Each row of a before or after table is a point. One or more steps were done to the points. Then noise was added and the rows were shuffled. The steps act on columns, c1 being the first. Name the steps. A step turns or swaps two columns, mirrors them in a line or flattens them onto one, adds a multiple of one to another, or multiplies or shifts one. Angles are multiples of 10 degrees, from the lower column toward the higher: turns from -170 to 170, lines from 10 to 170 but not 90. Use the fewest steps. Two steps may share a column if one is a turn and the other turns, adds or multiplies; they go together, in the order done. Otherwise the lowest column goes first.
In the rows, zero is written as 128.

Before (10 x 3):
[[134 109 145]
 [102 108 107]
 [132 147 126]
 [ 81  73  99]
 [ 65 151  69]
 [126 187  95]
 [179 131 113]
 [ 30 178  58]
 [115 117 129]
 [171 125  66]]
After (10 x 3):
[[121  85 191]
 [141 138 131]
 [189 165 157]
 [149 117 111]
 [ 67 144 161]
 [115  81 141]
 [102 235 198]
 [120 194 188]
 [110 127 130]
 [152 150 148]]
Steps: mirror c1 and c2 in the line at 130 degrees; multiply c3 by -1

Before, 12 rows:
[[124 102  55 132 122 235]
 [ 96 107 115 150 180  40]
 [170 105 108 159 173 200]
 [123 113 132 136 171 153]
 [ 91 113 135 153 121 188]
 [138 114 118 141  81  61]
 [143 168 106 119 181  99]
 [119  48 151 112 158  49]
 [103 100 147  94 128 171]
 [113 110 121 145 156 127]
 [115  93  95 110 117 161]
 [123  99 116 127 149  19]]
After, 12 rows:
[[123  99 117 126  23  90]
 [114 110 122 170 132  99]
 [138 114 119 160  54 161]
 [102 100 147  43 170 137]
 [113  94  95  84 159 144]
 [ 96 107 115 181  50  61]
 [123 114 131 148 158  91]
 [ 90 113 134 189 185 145]
 [124 100  55 138 232 154]
 [118  49 151  88  56  86]
 [171 103 108 206 206  97]
 [143 169 106 105 109  69]]
Steps: multiply c4 by 2.5; turn c5 and c6 by -80 degrees

Before (13 x 9):
[[113 113  38 191  67 100  76 188 122]
 [170  49 137  82 159 166 146 135 162]
 [175 118 163 119 107 150  90 110 144]
 [174  98 138 121 174 203 150 124 142]
 [ 64 152  43 121 103 121 104 123 178]
 [150  86 105 121  93 118  55 164 123]
 [170  47 200 133 111 148 152 106 181]
 [ 78 182  99 136 151  87 119 179 183]
 [ 88  97 100 177  35 145  38 207 110]
 [125  78 149 131 159 160  82  95 134]
 [ 66 130 128  94 160 113 116  89  86]
 [158  97 146 164  99 123  91 122  81]
 [ 82 150  97  95  92 127 135 147 146]]
After (13 x 9):
[[ 80 159  97 136 174 127 120 208 183]
 [148  72 104 121 118  96  56 159 126]
 [174 104 138 119  83 205 149 113 142]
 [111  81  38 190 124  62  77 199 122]
 [ 87  63 100 175  68  58  38 214 108]
 [172  63 201 135 103 119 154  75 178]
 [ 64 150 121  94 157 150 121  78  86]
 [ 66 156  44 120 120 104 103 133 179]
 [ 82 142  97  96 113  97 137 159 147]
 [171 126 163 119  98 122  90 103 146]
 [161 103 149 166 117  99  92 112  82]
 [167  49 136  81 108 171 145 107 160]
 [122  97 149 133 119 170  81  72 133]]
Steps: multiply c8 by 1.3; turn c2 and c8 by 20 degrees; turn c5 and c6 by 60 degrees

Before, 8 rows:
[[135 144 192 191 107 102  96 122 184  93 170 110]
 [202 129  94 133 168 198  79 148  59 124 154 136]
 [155 100 196 133  68 178 137 135 144 136 189 160]
 [ 90  78  58 165 179  84 172  57 175  92  86 156]
 [185 120 127 150 169 189 103 130 115 124  71  94]
 [106 193 142 154 174 146 130  86 180  76  84 199]
 [ 99 124  47  96 131 105 140 187 143 130 163 111]
 [137  64 109  59 144 159 162 146 146 123 198 117]]
After:
[[210 159 168 127  94  69  79  96  76 136 133 136]
 [142 121 173 136 141 154 130 188 139 190 121 199]
 [160 104 144 199 110 124 162  69 168  76 171 118]
 [198 133 170 108 129  83 103 163 122 150  84  94]
 [101 121 131 158  47 153 141  61 141 100 119 110]
 [ 78  95 180 114  57 158 171 209 184 185 142 156]
 [183 115  68 118 196 110 137  84 153 126 170 161]
 [102 107 107  87 192 118  96 107 163 206 164 109]]
Steps: turn c1 and c6 by -80 degrees; flatten c2 and c9 onto the line at 120 degrees; swap c3 and c5; multiply c4 by 1.3; turn c4 and c10 by 140 degrees; mirror c8 and c11 in the line at 110 degrees

Before:
[[118 129 126 101  83  42  62 128 111  73 111 146 121  19 116  97  70 135]
 [ 81 146  94  84 135 177 143 175 155 150 117 138 119 129 166 123  91 140]
 [144 154 151 152 137 105  83  67 124 170 137  88  69 182 102 104 199 148]
 [114 140  98 167 201 172  85 171 134 105  65 130 166 148 167 118 139 110]
 [152 166 160 144 148 137 138  68  41 113 183  75  95 189 119  88 171 134]
 [130  90  88 136 120 122 138 232 170 112 112 158 191 143 166  97 134  97]
 [113 126  98  98 184 139 106 229 133 131  46 197 185 143  84 128  81 117]
 [120 110  90 131 128 194 174 214 134 105  53 178 159 108 125 154 134 119]
 [ 66  95 167  65  99 123  67 132  82 132 186 147 124  23 157 180  96 139]
 [ 80 197 127 200 145  86  64 106 108 124 165 119  94 147  76  67 181 130]]
After, 10 rows:
[[ 80 185 126 200  85  86  63 108  67 124 164 119  93 148  77  67 182 129]
 [119  93 127  99  99  42  62 128  71  73 112 146 120  19 116  97  70 135]
 [ 81 145  94  84 119 177 145 174 116 151 117 137 119 130 165 122  90 140]
 [113 170  98  98 164 139 106 227  91 131  47 198 184 145  84 128  80 118]
 [ 67  82 167  67 135 120  66 131  42 132 186 148 123  23 157 180  95 140]
 [145 152 153 153 114 106  82  67  84 171 136  88  69 182 104 105 200 149]
 [113 192  98 168 165 173  86 172  93 105  66 130 167 148 167 118 139 111]
 [151 166 161 145 112 137 139  67   1 111 182  75  95 189 120  88 169 134]
 [130  96  90 136 150 123 139 232 130 113 113 157 191 143 165  97 134  96]
 [121 116  89 130 143 194 173 215  93 106  54 178 159 108 124 152 132 119]]
Steps: turn c2 and c5 by -50 degrees; shift c9 by -40

Before (8 x 20):
[[143 104  95  99 135 140 145 169 119 101 109 164  58 123 112 137 192  94
  164  38]
 [125 134 114 123 112  94 148 127 161 145 151 147 118  95 119 234 100 113
  189 192]
 [142 146 119 143 103 164  93 159 144 185 100 136  48  79 114 133 190 125
   75  30]
 [128  86 102  98 120 197 102 132 160 151  85 197  59  80 114 131 228  68
  125  70]
 [121  63  83 225 144 104 144 107  58 109  92  59 138 146 122  86  90 136
  156 133]
 [140 115  98 179 146 128 127 107  87  79 141  66 204 155 124  97 106 182
  156 152]
 [ 39 205 122 171 111 103 157  65 213 111 143 152 134 125 142 208 105 106
  136 114]
 [117 106 109 180 169 150 199  97  94 129 137  87 167 151 146 104  53 178
  133 135]]
After:
[[120 130 105 188 173 146 203  95 121 128 137  79 165 190 152 144  57 181
  134 131]
 [130  60 100  90 117 203 104 134 147 151  83 199  60 120 115 124 227 102
  125  71]
 [139 147 101 197 153 133 130  93 119  84 144  65 205 197 126 131 111 185
  154 147]
 [143  86  97 109 135 142 146 153 111 102 111 166  58 163 109 100 192 107
  165  33]
 [ 40 183 121 120 106 110 160 163 226 111 145 153 138 167 148 221 109  71
  139 116]
 [122  73  82 241 143 109 142  85 120 102 100  59 136 186 117 126  88 160
  155 130]
 [143 141 116 135 104 164  96 150 148 189  99 132  49 118 120 102 189 113
   71  26]
 [125 125 112 103 112  94 146 225 162 142 151 146 114 134 120 181  99 112
  194 185]]
Steps: turn c2 and c18 by -30 degrees; turn c4 and c9 by 30 degrees; turn c8 and c16 by -60 degrees; shift c14 by 40

Before, 14 rows:
[[108 163 152 105 120 167 141 177 130 103  74 195 214 159 109  90 120 108
  172 115  44 171  98 122 118 188 162 103  83  85 163  86]
 [185 127  90 149 179 129 132  98 186 156 130 121 101 157 135 125  92 206
  130 180 128 110 161  83  47  74 113 210 105 115 118 146]
 [125 245 118 112 123 154 123 142 126  88  77 202 170 125 129  72 122 126
  182 116  46 142 143 123 139 188 221 151 103  63 101 102]
 [116 118 142 110  47 168  86  61  45 114 143  85  87 149 189 101 117 122
  143 122 137 144 119 183  72  46 125  54 121  66  73 198]
 [127 142 136 181 110 222  88 112 109  85 168 146  62 153 167  61 148  90
  180 101 132 165 104 190 125 120 139  62 106 124  86 146]
 [140 136  18 187  74 163 172 220 149 191 108 175  76  92 136 104 141 137
  134 176 153 169 171 121 113  90 117 180  99 114  95 102]
 [178 120  91 163  91 139 136 107 195 137 120 137 109 145 122 104 124 146
  174 187 158 125 192 115 122  66  97 187 103  41 116  76]
 [194 142  43 186 123 158 167  79 181 147 114 113 127  61 115 125 155 169
  137 163 156 150 194 126  85 115 123 153  80  90 140 126]
 [109 108 106 168  66 187 110  80  61  67 164 105  92 192 139  91 139 110
   96 106 135 127 110 147 109 136 110 101 161  84  71 180]
 [ 96 132 155 131  96 170 104  96  45  79 142 123 163 156 130  90  85 138
  147 168 172 136 115 176 158 102 125  72 112 126  43 206]
 [154 237 186  96  96 166 146 150 109  78 101 188 165 158 129 112  74  98
  145 101  77 216  59 120 161 185 149 142  78  68 111 124]
 [132 134 113 134 134 162 198 135 183 163 111  94  88  81 105 138 114 143
  163 151 200  88 198 139  81  95 123 204 131 105 121 137]
 [161  71  78 124 124 182 159 131 184 153 132 114  85  72 142 121 141 188
  138 163 112 143 217 135 148 105 147 203  83  75 123 132]
 [155 193 147  68 125 169 126 124  71 115  94 246 163 149 130  58 111 100
  173 114  99 155 107  74 158 159 123 123 102  53 158 154]]
After:
[[139 136  21 186  73 160 178 217 147 196 108 175  77  91 133 108 129 137
  132 176 149 169 168 118 111  91 112 179  89 118  97 101]
 [107 110 106 168  66 184 111  76  64  63 166 104  95 194 139  89 154 108
   89 108 141 125 110 145 107 136 107 107 166  83  77 180]
 [160  74  83 127 124 183 162 130 179 150 132 115  89  68 144 120 118 191
  131 159 111 142 215 138 148 102 150 197  85  76 122 134]
 [ 95 132 157 129 100 169 107  97  44  80 140 124 162 153 127  91  74 136
  141 162 172 140 116 179 156 110 121  73 119 133  34 210]
 [194 143  47 187 121 158 167  79 179 143 113 112 125  57 115 127 134 168
  132 159 158 152 196 132  84 107 122 150  68  88 144 127]
 [136 135 114 131 134 163 198 139 180 165 108  91  86  81 103 140 119 137
  167 155 191  87 196 140  87 102 126 207 138 109 124 136]
 [176 128  93 151 177 130 122  94 187 160 135 121 103 157 133 126  80 206
  129 179 121 107 161  86  49  74 113 209 105 118 114 152]
 [118 116 143 113  42 165  85  61  45 113 150  86  89 151 191 102 112 131
  144 122 141 145 116 185  73  41 116  52 118  61  70 197]
 [154 236 191  96 102 166 147 146 105  84 104 190 159 162 127 104  48  98
  150 104  80 211  61 123 163 186 143 141  81  69 120 123]
 [110 161 150 105 125 173 142 175 129  96  75 197 211 158 112  85  95 104
  166 115  45 173  95 121 115 191 167 105  79  86 165  90]
 [153 192 150  72 134 165 129 122  73 122  95 247 162 153 128  58  97  96
  171 115  93 162 105  71 159 157 117 121 107  59 153 150]
 [127 147 136 183 108 227  83 109 107  82 168 146  57 157 170  60 140  94
  182 102 127 162 105 191 119 119 141  58 101 125  85 145]
 [180 118  96 162  95 143 137 108 198 140 126 134 111 141 122 112 116 140
  174 186 156 128 186 110 126  65  98 182 105  43 122  77]
 [127 244 117 116 121 153 122 144 123  87  77 199 172 127 124  73 103 120
  183 119  49 141 144 122 137 186 215 152 101  55 103 106]]
Steps: add 0.5 times c29 to c17

Before (11 x 64):
[[107 210 118  76 133 108  93 117  60 155 179 126 162 168 192 147 165  93
   40 107  80 106 148 131 117  77 120 116 131 111 134 188  81 151 188  60
  126 149 148 163 140 142 120  86  82 143 184  81 112 125 117  85 175  94
   73  95 173 172 166 142 165 132 149 148]
 [177 140  98 144 165  93  84  77 158 128 197 157 102 149 106 152 120  96
  112  80 114 101  73  76 147 188  60 158 189 146 116 100 148 136 209 140
  155  93 181 149  34 140  93 109  63  93  80 158  61 176 152 192 175 102
  177 182 205 169 130  82  89  58 117 145]
 [ 81  96 172 159  98 168 183 180  61 206  77  99 132  72 122 135 153 157
   68 144 145 155  99 101 175 114 147 169 144  91 143  64 157 181 154 161
  146 104  87  59 151 112  60 137  99  74  92 131 171 143 142 110 158 155
   64 145 164  69 181  81 164  75 106  76]
 [109 212 105 126  58 149 123  71  88 159 121 126 159  71 103 122 165 167
  147 126 153 196  91 143 151 101 173 187 128  30 142  88 163 151 209  51
  103 112  86 113 105  86 151 144 114 129  81 134  79 140 173 174  78 125
  102 122 172 145 147 168  68 123 129  55]
 [127 150  66 162 132 117 124 117 145 117 108 132 170 114 175 184 143 150
  120 171 189 100  74 164 145 123 120 178 144  52  91 152 125 159 200  74
  106  99 112  50 148 155 113 158 138  97  71 142 102 139 144 120 193 108
  100 183 120  95 109 118  62  78 104 135]
 [101 120  71 154 132  65 100  95 163 116 135 149 151 120 131 135 100  96
  113 187 141 146  98  81 165 195 175  63  91 145  55 140 129 108  99 135
  120 150 201  94 143 173  80  74 180 151 144 158  76 148 126 171  81 175
  151 112 198  74 209 131 158 159 140 165]
 [146 105  91 125  55  67 114 179 156 209  86 166 129 112  93  77 119 191
   58 149 154 183 187  88 132 189 183  70  90 118 145 103  64  93  92  76
   97 158 200 131 103 184  54 159 110 139  75 144 150 177 150  99  88 106
  158 171 132 157 101  68 120 131  98  94]
 [189 103  75  82 149 118  84  84  84 179 144  90 129  78 174 168  57 139
   61  85 170 150 190 113 162 106 112 168 192 129  71 140 152 128 216 151
  146 121 127 105 110 166  94 170  63  79 137  43 120 120 166 104 171 145
  151 132 171 163 106 129 113 153 193  81]
 [ 78 175 175  83 136  94 164 153  69 164 188 135  77 179 105  64  76 188
   69 105  87 180 155 129 193  92  64 149 125  72 115 103 119 132  88  78
   96 105 200  40 122 150 118 113 135 181 168 144  60  71 121  87  96  94
  106 134 100 190 176  88 155 105 153 164]
 [ 72 175  66 108  57  71  88 166  42 200  92 141 187  67 189 149 114 138
  124 193 188 139 186 146 210 175 184 109  98  33 102 127  67 158 114  87
  186 111 118  70  62 148 159 197 159 178 166  64  93 154 112 182 131  99
   80  72 152  89 150  82 118  58 100 167]
 [162 160 133 166 154 155 145 181  93 148 121  61  99 161 116  67  95 154
  152 119 154 102 122 158 123 128  86  95  84 104  74  78  45 151 107 153
  182  80 109 132  85 110 168 175 107  77 148 101 145 109 162  94 116 206
  183 159 102  87 181 118 103 124 197 153]]
After, 11 rows:
[[180 142 101 144 161  94  85  77 158 130 196 157  97 102 200 149 119  94
  114  83 114  99  74 204 146 188 131 153 192 147 104  99 148 133 209 142
  159  93 181 148  35 141  94 107  61  92  85  95  63 173 157 187 176 103
  175 189 205 172 128  78  87 169 117 144]
 [105 211 121  78 129 107  89 112  63 153 184 122 162 186 115 155 165  91
   39 109  80 107 146 121 118  74 195 118 132 112 168 191  82 153 190  62
  129 150 145 158 138 142 125  85  82 148 186 156 115 129 121 124 176  95
   69  96 175 174 166 143 162 122 146 152]
 [110 212 104 120  58 150 119  68  87 156 119 126 161  53  97 126 165 167
  147 123 152 197  94 131 149 101  90 191 128  33 119  90 163 153 207  52
  101 113  90 114 105  88 153 147 109 129  85 137  83 142 176 125  83 121
  101 123 174 145 145 165  67 111 124  56]
 [126 147  64 160 133 120 121 116 151 117 110 134 171 123 116 185 142 146
  117 170 188 101  74 169 148 122 178 179 144  53 138 153 125 160 202  73
  107  98 117  53 147 154 109 154 136  98  74  94 105 135 145 108 192 108
  103 185 123  95 109 119  64  82 108 132]
 [ 80 170 171  81 138  96 165 150  70 161 188 137  76 197 193  63  79 188
   67 105  85 179 159 150 194  96 126 151 122  74 125 102 121 130  85  76
   97 105 204  41 125 151 117 116 133 181 165 112  66  69 116 127  99  96
  107 133 103 189 178  84 154 119 153 158]
 [ 69 172  64 106  54  73  85 163  44 200  94 142 186  44  56 143 113 142
  124 192 187 137 184 195 207 172 163 111  95  32 196 126  67 157 110  84
  186 112 118  69  66 146 158 198 160 180 165 136  94 152 110 125 129  95
   81  70 152  90 148  90 117  99  94 166]
 [102 117  76 154 132  65  97  98 162 116 129 144 149  94  83 135 101  97
  113 183 147 148  99 106 162 198 113  65  88 146 138 137 131 112  98 135
  118 152 197  90 146 177  78  72 178 147 148  52  78 145 121 156  84 177
  148 112 195  75 211 129 160 178 139 163]
 [146 106  89 127  59  75 112 179 153 207  85 165 129 131  87  74 120 191
   61 152 155 187 190 131 133 186  78  70  87 118 106 104  62  94  90  73
   92 155 198 131  94 184  54 155 111 134  83 133 150 180 148  92  87 104
  156 167 132 157 102  67 120 168 100 100]
 [160 161 132 167 158 156 143 179  96 145 126  62 100 176 173  62  95 151
  154 120 160 101 120 124 114 130 134  94  81  99 182  80  48 148 106 150
  181  79 107 136  85 110 169 174 106  78 151  96 145 107 161 128 111 203
  189 164 105  92 177 114 104 100 202 153]
 [ 79  93 172 161 100 171 186 182  65 207  75  99 137  96 114 133 154 157
   62 145 148 153 100 182 173 111 111 170 139  99 118  65 154 178 152 160
  145 107  88  61 151 112  59 139  97  81  94 139 174 143 140  74 158 157
   64 146 163  73 179  85 164 145 108  80]
 [192 105  73  81 149 123  84  86  81 176 142  86 131 107 128 165  58 146
   63  84 174 153 191 104 166 109 174 166 192 130 233 138 155 132 215 151
  151 119 133 102 107 160  90 172  62  79 136 122 119 120 170  75 166 144
  151 125 170 167 104 123 111 142 194  78]]
Steps: turn c14 and c52 by 40 degrees; turn c15 and c27 by 110 degrees; mirror c24 and c62 in the line at 130 degrees; turn c31 and c48 by 120 degrees

Before:
[[118 156 142 150 122  91 131 114 142  85 115 113 165 150 119 113  88 116
  149 128 110 145 128 105  97 117 124 143 107 126 131 112 152 138 148 136
  140 142 173 164 161 120 155  95 143  99  84 112 139 138 110 128 137 149
  124 113  91 132 112 117 123 116 110 108]
 [122  93  89 115 136 162 124 166 113 164 119  96 129 174  90 111 132  96
  102 133 122 144 151 119 175 120 145 114 124 111 117 148 134 140 121 114
  146 117 127 131 123 108 115 120 115 112 132 154 109 110 163 138 130 105
  128 128 129 110 145 129 120 135 125 118]
 [105 136 182 116 102 138 148 100 155 134  96 181 141 133 154 137 111 146
  181 149  88 152 129 137  74 139 131 140 135 142 148 121 116 130 124 116
  124 135 141 140 163 128 107 148 119 116 146 115 113 135 119 171 157 120
  123 140 133 138  59 142 161 159  99 145]
 [113 152 181 125  90 114 154 114 138 160  96 143 143 131 141 115 106 141
  160 139 106 134 136 143  92 124 112 109 109 111 158  99 146 115 133 139
  127 141 136 149 191 117 110 141 140 130 173 110  98 130 124 141 171 130
  120 110 150 159  82 133 149 151 133 149]
 [145 133 101 107 138 128 116 115 103 158 130 114 135 148 103 112 164 119
  114 142 130 120 140 140 141 117 115 105 116 119 115 175 110 136 134 107
  136 123 110 117 113  86 123 112 125 143 114 146 113 111 134 118 125 117
  145 133 119 127 162 130 112 126 153 141]
 [ 88 149 182 140 105 119 137 127 138 133 111 143 153 122 181 127 120 126
  145 120  88 122 143 149  97 156 112 130 125 128 142 111 122 117 101  91
  140 161 134 135 158 127 111 131 120 115 155 121  99 131 112 141 171 143
  145 121 121 144  65 109 164 145 136 168]
 [122 125 106 115 114 139 117 122 126 140 130 107 135 161 135 140 130  93
  103 129 109 130 126 123 127 114 162 132 109 130 131 165 125 135 137 117
  141 130 123 112 148 129 135 137 120 135 115 170 105  95 171 130 118 108
  151  98 119 124 179 118 130 123 130 143]
 [ 84 151 160 145 139  78 137 107 156 117 114  98 179 117 127 123  83 140
  120 129  92 136 149 114 105 106 127 135 139 113 165  95 155 126 151 122
  146 143 165 139 132  82 125 103 152 125  85 101 153 128 121 124 129 150
  111 118 125 140 124 142 110 145  96 141]
 [125 118 133 112 143 129 110 125 106 141 109 101 122 165 108 115 137 124
   93 115 139 133 112 137 148 136 148 115 134 108  99 167 127 145 123 105
  139 133  98 109 126 115 170 114 136 131 128 159 119  85 163 126 113  88
  126 118 139 123 150  96 125 119 129 130]
 [133 146  88 123 151 153 127 138 108 151 109 112 123 150 120 115 158 113
  120 112 121 123  99 140 147 123 132 142 127 104 120 142 120 117 136 111
  148 118 124 134 119 117 115 140 127 107 112 144 114  92 154 109 120 101
  135 102 151 132 142 130 107 128 124 136]
 [112 167 148 144 156  87 131 148 153 100  94 103 160 149 125 142 101 126
  117 130 115 147 132 111  90 120 129 123 133 133 142 107 161 139 173 154
  112 170 160 160 135  92 121 114 114 113 111 115 139 130 118 118 137 160
  114 141 112 148 131 134 126 116  95 143]
 [155 106  90 102 145 138 147 140 132 133 131 125 136 167 101 145 130 127
  108 118 113 129 138 123 160 120 112 103 121 112 111 149 122 136 134 112
  152 148 137 119 126 129 124 122 121 124 123 150  93 115 181 132  89  85
  157 113 147 136 132 123 114 123 131 135]
 [ 91 178 150 184 121 105 139 142 145  94 121 124 138 130 125 129  97 119
  119 113 113 137 149 114  89  96  94 112 113 126 135 104 156 140 153 142
  126 121 155 134 146  91 139  92 119 130  78 118 145 116 139 127 139 144
   97 130 121 134 117 137 142 124  87 119]]
After:
[[132 146  89 123 150 154 126 138 108 151 109 112 122 151 120 116 158 153
  121 111 108 122  99 141 148 123 132 142 127 105 121 141 120 118 136 111
  147 119 124 135 118 118 115 142 128 107 112 145 114  92 155 132 121 102
  135 103 151 132 142 131 107 129 125 136]
 [125 119 134 113 143 130 110 125 106 142 109 101 120 165 108 114 137 133
   94 116 161 133 111 137 147 136 148 114 134 108  99 168 126 145 124 105
  140 133  99 109 127 115 170 114 136 132 129 160 120  85 163 131 113  88
  125 118 139 123 151  96 124 120 128 130]
 [ 84 152 160 145 139  77 137 107 155 117 115  98 179 116 128 123  84 126
  119 129  21 136 149 114 106 105 127 135 139 113 166  95 154 126 150 122
  145 143 164 139 132  83 125 103 152 125  86 101 154 127 121 115 129 150
  111 118 126 138 125 142 110 146  96 140]
 [122  93  89 115 135 162 123 165 112 165 119  97 129 172  91 112 132 136
  101 133 110 144 151 118 175 121 144 114 124 112 116 148 134 139 121 114
  146 117 127 130 123 108 115 119 115 111 132 154 110 108 164 161 131 105
  128 128 130 110 144 129 119 135 127 118]
 [113 153 181 126  91 113 155 113 138 160  96 143 143 131 141 116 106 110
  161 140  63 134 136 143  92 123 112 109 109 111 158 100 147 116 134 138
  127 142 137 149 190 117 111 140 140 130 173 110  97 129 124 124 171 131
  119 111 150 158  82 134 149 152 132 149]
 [ 91 179 151 184 120 106 141 142 145  93 120 125 137 130 125 129  99 133
  119 113  82 136 150 114  89  95  95 112 113 125 134 104 156 140 153 142
  125 122 156 134 146  92 139  91 119 130  77 117 145 116 140 135 139 145
   98 130 120 133 118 137 141 124  88 119]
 [146 133 100 107 139 128 115 116 103 158 130 115 135 148 103 112 163 142
  115 141 133 120 140 140 142 117 115 105 115 119 115 175 110 137 135 107
  136 124 110 117 113  87 124 112 125 144 113 146 114 111 134 131 125 118
  146 132 120 127 161 129 112 126 153 140]
 [ 88 149 182 139 105 118 137 127 137 132 111 142 153 123 181 127 120 117
  145 120   7 122 143 150  96 155 112 130 125 128 143 112 123 117 100  90
  140 161 135 136 159 127 111 132 120 115 155 120  99 131 112 137 171 144
  146 121 120 143  65 109 163 144 135 168]
 [111 167 148 144 156  87 132 148 152 100  94 103 160 149 124 142 101 138
  117 130  89 147 132 111  90 121 129 123 135 134 142 107 161 139 173 154
  113 171 160 160 136  91 122 114 115 113 110 115 139 130 118 124 136 160
  113 141 112 148 131 135 127 116  97 143]
 [119 155 142 150 122  91 131 114 142  84 114 113 166 150 118 112  87 135
  149 129  73 145 127 105  97 117 124 143 106 124 130 111 152 139 149 135
  141 142 173 166 160 120 156  95 143 100  84 113 140 139 110 138 137 148
  125 113  91 131 112 117 123 117 110 108]
 [123 125 105 115 114 140 117 122 126 141 130 108 135 160 135 140 130 143
  103 128  71 130 127 123 128 115 163 133 110 130 131 166 126 135 136 117
  141 130 122 111 148 129 134 137 120 135 115 170 105  94 171 158 117 107
  149  98 119 124 179 119 131 124 130 142]
 [105 135 181 117 102 138 149  99 155 134  96 181 141 133 155 137 111  81
  180 148   8 152 128 137  74 139 132 140 134 142 148 121 117 130 124 117
  124 134 141 140 164 129 108 148 118 116 146 115 113 135 119 134 157 120
  124 140 133 138  58 142 163 158  99 145]
 [155 105  90 102 146 137 147 139 132 133 131 125 136 167 101 145 131 126
  109 118  83 129 138 123 161 120 112 103 121 112 112 149 122 136 134 113
  152 148 137 119 125 130 124 122 120 124 124 151  92 115 181 131  89  86
  157 113 149 136 131 123 114 123 131 135]]
Steps: mirror c18 and c52 in the line at 120 degrees; multiply c21 by 3
